Each row of a before or after table is a point. One or more steps were done to the points. Then noise was added and the rows were shuffled. The steps act on how far a point lies along the listed directions, d1 being the first. What was done? A step turns or swaps two directions, mirrors them in a line or flattens them onto one, adds a multiple of one to another, or multiplies one. Angles are multiples of 10 degrees, from the lower direction toward the higher: turns from -170 to 170, lines from 10 to 170 but not 90. Use the fewest steps. Two steps may share a direction if one is a turn and the other turns, adds or multiplies; they go together, in the order done. Otherwise the lowest direction goes first.
(in the rows, 128 means zero)

Directions:
(1): [156 109 176]
(2): [112 176 156]
(3): [177 155 110]
Before:
[[ 97 109 198]
 [100 137 110]
 [116  71  57]
 [104 113  68]
 [112 137 168]
 [ 94 135 105]
 [119 133 144]
 [ 83 156  94]
 [ 77 161 105]
 [ 86 118 137]
 [ 86 171 102]
 [ 96 161 112]]
After (12 x 3):
[[ 99 152 152]
 [ 79 139 187]
 [129  78  83]
 [104 115  98]
 [ 85 129  80]
 [ 88 112 131]
 [ 94 139  72]
 [112 137 136]
 [110 119 100]
 [101 140  88]
 [ 93 121  75]
 [149  42 102]]
Steps: turn d1 and d2 by 40 degrees

Directions:
(1): [153 102 132 157 160 146 200 107]
(2): [143 190 112 153 116 148 119  68]
(3): [123 148  94  92 161  62 151 110]
(4): [134 184 121 150 155 137 142 194]
(5): [120 114  49 121  92 153 147 142]
Before (8 x 8):
[[112 117  95  95 105 139 120 106]
 [133 218 192 170 112 179  70 162]
 [106  90 124  73 115  94 111 134]
 [123  73 116 104 126 117 162 153]
 [136 107 115 111 131  91 136  86]
 [126  72 135 109 120 140 114  65]
 [133 123  98 106 139 128 125  96]
 [130 162 144 123 132 126 117  97]]
After:
[[107 128 176 124 126 143  97 247]
 [147 151 117 145 109 153 141  77]
 [139 114 113 114 131  93 134  80]
 [125  70 134 108 121 138 117  70]
 [112 113 115  92 116 131 117 107]
 [119 115 138 100 138 105 131 142]
 [121 158 116 108  99 128  96  71]
 [130 113 108  99 146 118 127 107]]
Steps: mirror d2 and d3 in the line at 80 degrees; multiply d5 by 0.4

Directions:
(1): [111 184  80 129 172 131 131 155 113 179  92]
(2): [ 72 121 141  89 122 155 133 176 100  77  95]
Before (13 x 11):
[[163  83 168 130 104 118 116 113 150 116 180]
 [117 139 101 126 154 142 130 133  95 171 103]
 [ 67 169 123  88 134 149 123 189 103  79  99]
 [124  95 170 130  90 117 130 109 140  88 140]
 [122  76 171 118 102 127 118 132 129  79 146]
 [129  53 193 123  89 110 144 112 153  39 154]
 [ 94 105 174  90  84 137 140 149 119  60 139]
 [171  66 198 127  66 109 120  89 151  67 160]
 [132  74 154 125  87 107 109 104 121  94 172]
 [ 98 159 126  95 152 153 146 195  76 112  62]
 [190 111 149 156 106 104 131  54 166 120 189]
 [130 186 111 137 160  97 135 123 145 176 104]
 [ 83 167  90 101 154 151 128 166 118 139  92]]
After, 13 rows:
[[180 154 121 157 124  94 133  85 157 180 172]
 [135 159  78 146 154  99 113 122 113 193 137]
 [ 86 125 169  95 111 124 137 149 130  74 104]
 [133 167  95 130 171 126 119 158 128 190 123]
 [139 166 106 156 146 105 132 112 139 178 119]
 [192  76 188 139  88 117 133  95 131  88 160]
 [167 173  81 176 185  84 144 103 163 204 126]
 [161 144 106 159 157 103 117 114 141 185 141]
 [116  81 154 113 109 148 129 121 100 103 129]
 [ 95 206  74 117 182 139 143 153 107 159  89]
 [164 201  80 154 174 101 125 122 131 218  95]
 [173 110 163 144  88 105 112  85 164  92 192]
 [131  81 160 114  86 133 123 104 149  79 163]]
Steps: turn d1 and d2 by 140 degrees

Directions:
(1): [173 143 155 118 101 128  95 192 131 123  96 145 100 128  80  91  81 187]
(2): [180 141 126  74 161  98 135  90 124 149 100 151 143  50 142 143 158 170]
(3): [170 132 137 130  70 194 146 105 130 137 103 176 156 126  86 176 128  81]
Before (12 x 18):
[[140 118 126 108 170  61  99 169 114 106 126 111 103  90 139  85 126 238]
 [ 95 130 135 127 173  86 123 155 132 120 117 120 125 133 126  86 142 179]
 [142 133 113 121 140 127 116 116 135 147 139 139 127 117 116 126 119 115]
 [140 134 131 148 109 113 142 130 123 146 136 123 141 119 113 116 120 167]
 [115 118 125 121 137 134 154  90 143 130 126 130 139 105 140 175 151 125]
 [164 147 135 115  90 146 130 130 127 140 101 153 143 104  93 121 114 178]
 [160 131  91  92 169 153 168  31 133 143 149 173 194  60 156 200 176  92]
 [ 93 122  84 136 116 132 165  42 108 136 157 133 158 122 158 180 199  47]
 [171 123 146 122  95 152 158 106 130 143  88 165 136 107 113 158 147 120]
 [138 122 102  84 220  29 107 102 130 164 129 113 123  69 183 102 132 206]
 [185 126 153 112  93 153 133 144 120 127  62 175 127  86  79 146 131 153]
 [204 153  98  54 150  92 152  34 121 161  95 166 180  32 148 198 217 137]]
After (12 x 18):
[[140 130 134 148 102 126 153 114 124 148 138 131 152 120 108 129 125 148]
 [101 122 128 120 164 100 137 116 143 128 132 105 116 106 148 142 140 167]
 [ 64 127  91 126 178  36 112 125 108 120 168  72  96 128 183  84 164 157]
 [167 149  91  51 201  34 132  64 118 153 117 126 150  36 182 149 211 184]
 [135 112 123 123 127 149 170  74 115 138 101 153 156  83 135 188 187  90]
 [135 131 107 118 140 121 117 114 136 144 142 134 132 120 121 126 122 115]
 [118 131  88  85 240  61 135  87 131 128 174 111 146  65 199 115 159 176]
 [215 125 146 106  81 155 116 157 114 119  81 182 132  87  66 143 115 189]
 [121 110 125 126 143 116 168  77 129 143 124 128 137 113 162 154 180 110]
 [219 138 134  74 141  90  91 144 136 167  75 170 117  67  96 112  87 224]
 [138 134 115 122 102 158 158  75 128 143 121 145 171 108 122 159 149 121]
 [144 141 150 123 115 138 123 161 136 122  85 161 135 128  75 109 125 166]]
Steps: turn d1 and d3 by 90 degrees
